Each row is a point. The ring and each string are closed loops that go straight from each point to the next, and from the last back to the first. Before rounding, they use only three directions, however many columns there are. Count how often each string passes through the ring. Passing back the other way cancels.

Ring (6 x 3):
[[  6  21 -22]
 [ 14  -8   7]
 [ -1 -27  22]
 [-15 -18  14]
 [-22   7 -26]
 [ -9  21 -38]]
String (15 x 3):
[[-17 -33  27]
 [ -7 -22  32]
 [ -1  -6  21]
 [  0  -7   4]
 [  8 -22   2]
 [ 20 -26  11]
 [ 23 -27  19]
 [ 14 -16  24]
 [ 14 -47  32]
 [  4 -60  37]
 [ -9 -47  23]
 [-14 -27   7]
 [ -8  -1  -3]
 [-17   7   7]
 [-25 -10  20]]
Times through: 0

Ring (10 x 4):
[[  3 -40   9 -27]
 [  7 -32  13 -30]
 [  9 -10  17 -23]
 [  8   5  19 -15]
 [  4  26  20   2]
 [  0  30  17  12]
 [ -3  21  13  15]
 [ -4   4   9  10]
 [ -3 -21   7  -4]
 [ -2 -32   6 -13]]
String (19 x 4):
[[  0 -11  14 -14]
 [  1 -20  17 -30]
 [ 11 -21  18 -35]
 [ 18 -18  16 -28]
 [ 13 -15  14 -20]
 [  3 -11  14 -14]
 [ -3 -16  15 -21]
 [ -2 -27  13 -26]
 [ -2 -45   9 -32]
 [  1 -60   3 -28]
 [  4 -40   3 -12]
 [  6 -15   8  -4]
 [ -3 -14  11 -10]
 [ -8 -26   9 -14]
 [ -6 -47   3 -17]
 [  2 -47   4 -19]
 [  9 -42   5 -20]
 [ 12 -39   7 -23]
 [  8 -22  11 -18]]
Times through: 3

Ring (7 x 6):
[[-38  16 -15 -17  -6  -1]
 [-24  13  -5 -28 -17   8]
 [  6  -6   5 -28 -20   9]
 [ 32 -25   9 -19 -12   1]
 [ 36 -35   2  -2  -1 -12]
 [ 11 -24 -13  10   4 -19]
 [-21  -2 -20   3   3 -15]]
String (25 x 6):
[[ -8  -5  -7 -13   4  -9]
 [-13  -2  -6 -18  21 -17]
 [-24  -9 -35  29   4 -25]
 [-21 -10 -34  29  -8 -18]
 [-11  -6 -14  -2  -3 -10]
 [-20   4  -7 -21  10 -10]
 [-40  19  -9 -30  13  -8]
 [-59  27 -26 -10  -8  -3]
 [-51  28 -13 -29  -9   5]
 [-37  15 -20  -8 -28   7]
 [-12  -3 -16   0 -23   1]
 [ -2  -2   5 -31  -3   1]
 [  2   3  15 -48 -10  12]
 [  7  -6   0 -20 -39  17]
 [  5 -10  -5 -10 -27   6]
 [  2  -9  -5 -12 -15   1]
 [  6   0  17 -50  -1   7]
 [ -6   7   8 -42 -24  17]
 [-22  10 -10 -18 -34  14]
 [-23   4 -20  -1 -28   4]
 [-10   1  -3 -23  -4  -1]
 [-32  20   2 -45   9   1]
 [-56  26 -20 -19   3  -6]
 [-40   6 -34  17 -10 -12]
 [-16  -7 -25  14 -13 -10]]
Times through: 5
String (26 x 6):
[[ 29 -18  21 -42   6   0]
 [ 19 -21  -1  -8  -8  -5]
 [ 14 -18  -2  -9  -5  -6]
 [ 23 -33 -15  21 -13 -13]
 [ 37 -44 -13  25  -1 -22]
 [ 33 -35   2  -4  19 -22]
 [ 10 -14   1 -18   6  -9]
 [  6 -21 -18  16 -12 -12]
 [  9 -13   2 -20   5  -8]
 [ 19 -20   5 -18  10 -11]
 [ 18 -25  -8   5  -7 -10]
 [ 49 -49  -7  21 -13 -13]
 [ 60 -46  13  -9  -6  -6]
 [ 41 -24  26 -43   4   1]
 [ 12 -14   3 -19  -8   0]
 [  5 -13  -7  -5 -18   0]
 [  5  -3  11 -39  -2   4]
 [  0   6  19 -57  -4  11]
 [ -4  -2   0 -23  -9   2]
 [-11   0 -10 -11 -24   5]
 [-10  -3 -14  -4 -25   3]
 [ -5  -3  -4 -18 -13   2]
 [ -6  -4 -10  -8 -30   7]
 [  6  -5   1 -22 -34  15]
 [ 21 -10  19 -44 -10  10]
 [ 20 -13  14 -36  -2   2]]
Times through: 3
